Each row is a point. Examples show where two turns around zero, p and q, send a point. Write where each new point lands after one turn and then the other. Backwards means that the second turn is done in reverse. Each puzzle has new turns, and all numbers are rounded.
In the rows, zero is written as 128.

Turn p:
[135 141 103] -> [153 125 114]
[150  70 141] -> [ 95  76 145]
[116 140 138] -> [124 147 130]
[159 164 160] -> [153 147 176]
[ 79 124  98] -> [113 144  75]
Turn q:
[162 155 169] -> [187 129 118]
[115 141 136] -> [131 147 124]
[122  97 143] -> [127 125 163]
[112 119  64] -> [ 67 111 107]
Where do these land?
q, then p: [ 63 137 103] -> [132 191  97]
q, then p: [133 138 160] -> [151 122 153]
p, then q: [174 100 127] -> [135 110 178]
q, then p backwards: [126 101 149] -> [153 135 151]
p, then q: [111 154 142] -> [142 144 101]
q, then p backwards: [160 137  86] -> [123  88  93]

Turn p:
[ 90 112 174 117] -> [112  74 143 105]
[170 154 116 139] -> [146 176 138 127]
[ 74 139 140 107] -> [106  92 101  95]
[164 119 118 170] -> [123 164 158 161]
[ 88 133 109 116] -> [109 112  89 122]
[182 113 112 119] -> [173 151 139 157]
Turn q:
[ 92 155  68 173] -> [ 45 117 120 153]
[118 113 122 109] -> [132 117 112 110]
[177 120 146  83] -> [194 129 110 138]
[141 107 141 137] -> [144 115 149 125]
[112 145 163 137] -> [125 163 149 113]
Where do these land?
p, then q backwards: [147 151 171 134] -> [111 108 171 144]
q, then p backwards: [147 109 101 155] -> [113  86 141 132]
p, then q: [ 81  88 154 135] -> [122  91 149  76]
q, then p: [120 115 122 105] -> [146 127 111 142]
q, then p: [112 133 114 166] -> [ 97  99 130 117]
p, then q: [144 113 137  60] -> [177  85 126 159]
p, then q backwards: [146 187  97 142] -> [ 97 175 158  99]

Turn p:
[ 82 161 141 171 107 100] -> [ 83 156  82 134  93 111]
[170 103 126 117 110 115] -> [151 125 156 101 140  99]
[128 187 143 116 136 109] -> [ 92 163 115 104 144 156]
[154 125  90 123 171 149] -> [154 114 128 152 181 141]
[116 105 138 122 137 117] -> [120 124 151 143 117 122]
[126  65 139 150 131 188] -> [195 104 140 168  90 128]
[120 150 119  98 104 119] -> [103 111 123  94 130 138]
Turn q:
[160 126 120 161 130 165] -> [149 112  96 143  95 152]
[110 140 115 112 161 132] -> [124 125 126  97 153 147]
[113  86 123 126 133 148] -> [134  91 156 123 117 138]
[ 80 144 123 131 104 117] -> [ 87 125 139 150 159 127]
[167 139 170 120 165 146] -> [156 170 125 100  95 155]
[147 118 140 134 101  31] -> [158 166 145 161 158  49]
[120 143 105 113 102 157] -> [ 88 107 108 123 117 128]
Where do these land?
q, then p: [124 124 110 121  52 138] -> [ 90 114 115 150  90  77]
q, then p: [107 118 132  95 138 151] -> [122 112 152 123 101 153]
p, then q backwards: [140 116 183 198 129  98] -> [179 146 186 122  94  87]
p, then q: [139 143 108  86 140 141] -> [139 114 147  96 111 157]
q, then p: [146 115 149  95 110 115] -> [ 96 142 136  96 116 120]
q, then p: [115 157 111 111 148  91] -> [102 133 140 148 166 153]
p, then q: [123 138 123 188 152 169] -> [150 107  61 152 131 130]
p, then q: [130 113 108 129 156 119] -> [157 133 137 139 140 146]

Turn p:
[150 141 182 148 116 140 136 183 165] -> [145 156 180 174 122 136 107 147 171]
[128 112  90 137 149 179 121  98 102] -> [129 132  73 143 122 145 140  89  93]
[ 98 117  46 108 113 119 179 139 134] -> [154 121  61  75  92 140 127 170 133]
[109 183 191 138 149  96 129 117 121] -> [ 75 142 166 142 153  83 158 141 155]
[168 157 179  98  95 150  95 138 146] -> [143 153 185 129 155 138 115  81 169]
[138 110 155 116 174 114 138 125 122] -> [136 126 138 148 168 120 150 151 104]
[182 131 161 150 115 142 115  98 157] -> [154 103 159 168 133 112 127  81 150]
[121 127  79 135 142 101 108 129  92] -> [108 124  95 102 128 106  99 133  88]
[ 76 114  98 116 116 110 118 142 156] -> [104 103 113  95 116 165 111 161 139]
[109  88  99 133 112 129 142 110  85] -> [131 120 109 103  91 135 146 126  76]
Turn q:
[185 141 108 150  99 110 119 102 124] -> [184 137 131 135 134 114 126 102  82]
[115 131 123 148 116  75 127 164 142] -> [149 157 137 125  99 108 135 177 131]
[130 157 124 145 102 132 158 178 139] -> [147 147 143 126 121 167 168 162 121]
[107  96 144 128 124  98 168  89 141] -> [ 97 115 144 138 112  72 160 120 124]
[ 85 124  62 157 121 186  87 119  78] -> [100  94  70 150 155 166  77 163  75]
[150 167 142 118 179 116 122 113 169] -> [123 189 136 104 154 117 125  92 152]
[171 112 169 135 149 137 125 121  99] -> [145 107 172 146 148 128 104  97 147]
[110 107 144 109 144 173  95 104 152] -> [ 91 124  93 149 124 140 109  89 156]
[ 88 148 155 134  78 102 125 151 111] -> [121 126 153 114  64 145 127 161 109]
[139  98 110  56 168 152 153 139 124] -> [122  84 101  93 170 124 149 116 184]
Where do these land?
q, then p: [123  76  80 128 123 147 117 104 135] -> [130  96  86 126 107 115  99 149  89]
q, then p backwards: [172 163 158 143  90 141 144 176 105] -> [137  65 166  97  93 151 140 146 145]
p, then q: [107 129 103 109 178 129 121 152 147] -> [124 142  97 127 166 150 112 162 146]
p, then q backwards: [162 143 149 151 102 118 144 149 154] -> [148  99 165 138 136  95 113 148 126]
p, then q: [ 83 122 137  87 164 112 127 154 134] -> [104 130 125 111 155 168 131 160 171]
q, then p: [158  93 117 134 134 164  67  67 129] -> [ 96  66  92 136 126 106 107  81  87]
q, then p: [116 102 111 172 132 155 121  86  95] -> [ 84 121 122 149 113 122 116 133  67]
q, then p: [163 158 166 156 118  82 153 147 116] -> [144 159 193 144 145  98 148 117 146]
q, then p: [103 152 131  83 153 134 184 135 147] -> [136 136 110 108 145 155 179 173 159]
p, then q backwards: [113  73 133 162 101 167  94  80 127] -> [130 127 164 122  62 182 132  93 113]
q, then p: [153 145 142 108 104  89 138 149 104] -> [171 140 172 114 147 128 135 116 131]
p, then q: [ 82 181 110 102 137  98 124 138 141] -> [101 153  85  92 117 129 143 156 167]

Turn p:
[154 137 126 124 120 156 130 140  98 163 126] -> [141 124 141 174 141 141 133 106 125 144 146]
[111 127 171 100 114 126 140  47 165 121  86] -> [ 82 152 141  57 129 137  90 100  97 118 169]
[123 133 182 100 113 123 137  63 173 110  64] -> [ 76 166 155  56 137 131  85 101  90 133 149]
[ 98 144 102 123 125 118 142 141 105 143 133] -> [132 100 125 146  98 150 128 151 125 133 133]
[108 113  98 133 149 163 115 141 108 105 144] -> [130 116 119 158 141 132 145 153 127  79 115]
[155 144  99 135  95  92 108 139  99  83 118] -> [124 178 124 153  74 125 140 129 136 130  90]
[135 163 117 146 120  82  95 101 105 113 154] -> [119 158  79 140  78 102 133 136 135 138 140]
[119  97 113 118 101 119  99 158 123 140 164] -> [158 109 135 150 109 109 111 127 174 107 119]
[149  98 127 148 156 125 126 122 116 152 121] -> [136 105 109 133 143 118 144  89 115 129 118]
[117 111 102 174 118 152 159 156 142 137 155] -> [139  92 150 128 136 129 186 144 160 122 127]
[110 134 158 152 136 158 118 164 134 136 137] -> [137 110 152 141 160  93 135 157 124 135 134]
[124 124 201  89 143  88 168  84 145 102  73] -> [128 160 137  42 128 140  84 109  59 147 128]
[132 133  85 132 156 138 113 181 151 153 137] -> [123  90 116 162 157 136 132 147 165 145  92]
[156 133 112 118 144 150 142 154 129 131 179] -> [166 133 110 149 160 149 147 143 162 130 131]
Turn q:
[112 114 113 148 154 116 112 119 166 135 108] -> [118 146 116 128 172 146 144 101 133 119 141]
[117 196 189 125 153 125  89 155 122 138 165] -> [112 192 121 122  94 130 146 190  93 162 154]
[108 102 114 106 136 110 127 119  98 149 113] -> [115  89  99 129 147 120 123 127 142 154 130]
[ 96 145 116 104 150 190 134 120 129 145 127] -> [ 94 118 153 106 153 134 154 155 114 141  83]
[152 138 144 158 150 135 126 126 119 141 177] -> [151 132 151 149 118 156 136 151  92 139 152]
[ 99 112 170 128  82 158 142 116  99 124 105] -> [ 88 113 155 124  81 119 118 103 154 159 108]
[ 96 168 110 116 124 118 132 121 106 121 124] -> [ 95 119 102 126 119 100 133 139 101 120 115]
[126 146 103 116 148 111 137 178 144 162 109] -> [151 151  97 149 163  99 156 145 137 135 106]
[115 122 174 102 135 110 145 119 199 131 134] -> [152 167 133  65 132 122 157  94 131 148 144]
[171 112 120 110 105 115 130 146 136  31 123] -> [152 138 151 105 116  90  61 126 153  63 148]
[121 121 126 142 154 128 156 112 135 135 108] -> [127 127 133 132 157 128 125  97 110 144 118]
[203 108 101 148  40 148 136 109 106 148 111] -> [170  85 127 166  68 170 103 104 166  93  77]
[146 103 101 164  99 117 122 143 111 148 170] -> [155  93 133 176 108 143 151 135 139 108 154]
[130 106 111 124 162 111 105 108 123  86 119] -> [112 120 121 114 165 133  87 126 126 107 160]
Where do these land?
q, then p: [145 177 122 128 194 189 144 161 132 105 141] -> [155 137 131 166 141 100 112 160  56 177  99]
q, then p: [119 174  83 137 155 133 141 132 145 119 136] -> [142 139 113 140 111 142 148 150  76 126  98]
q, then p: [119  93 157 102 116 109 122 136 142 173 123] -> [121 106 127 110 150 163 124 104 169 150 145]
q, then p: [173 135 118 193 176 158 195 132 113 152 148] -> [148 139 123 161 148  79 178  78  57 152 142]
p, then q: [130 130 112 122 115 164 124 137 156 103 152] -> [132 173 151 113 146 108 137 130 117 119 132]
p, then q: [108 167  91 113 131 144 100 115 169  76 107] -> [ 68 166 131 127 146  79 161 146 139 115 120]
q, then p: [102  95 142 133  98 111 146 115  89 139 110] -> [113  92 130 101 106 111 125  92 153 110 148]
q, then p: [159  92 141 187 112  90 118 163  66 136 185] -> [169 127 138 135 126  60 199 110 190 130 148]
q, then p backwards: [148 146 133 113 104 118 102 103 133 109 128] -> [108 120 116 101 126 102 131  99 127 108 135]
q, then p backwards: [117 130 118  69 125 108 125 117 154  90 111] -> [115  97 152 128 146 106 114  96 174 107 145]
q, then p backwards: [121 128 161 113  89 116 130 142 133 159 100] -> [162 136 108 144 110  79 121 131 138 130 142]
p, then q: [143 110 109 131 136 131 103 136 123 123 106] -> [101 134 120 135 139 131 113  98 123 123 125]
q, then p: [ 95  99 164 143 130  94 116 104 131 126 114] -> [120 106 100 118 122 135 119 131 155 110 182]
q, then p: [113 115 143 108 111 128 126  98 107 183 132] -> [126  85 158 130 134 158 127  92 146 116 141]
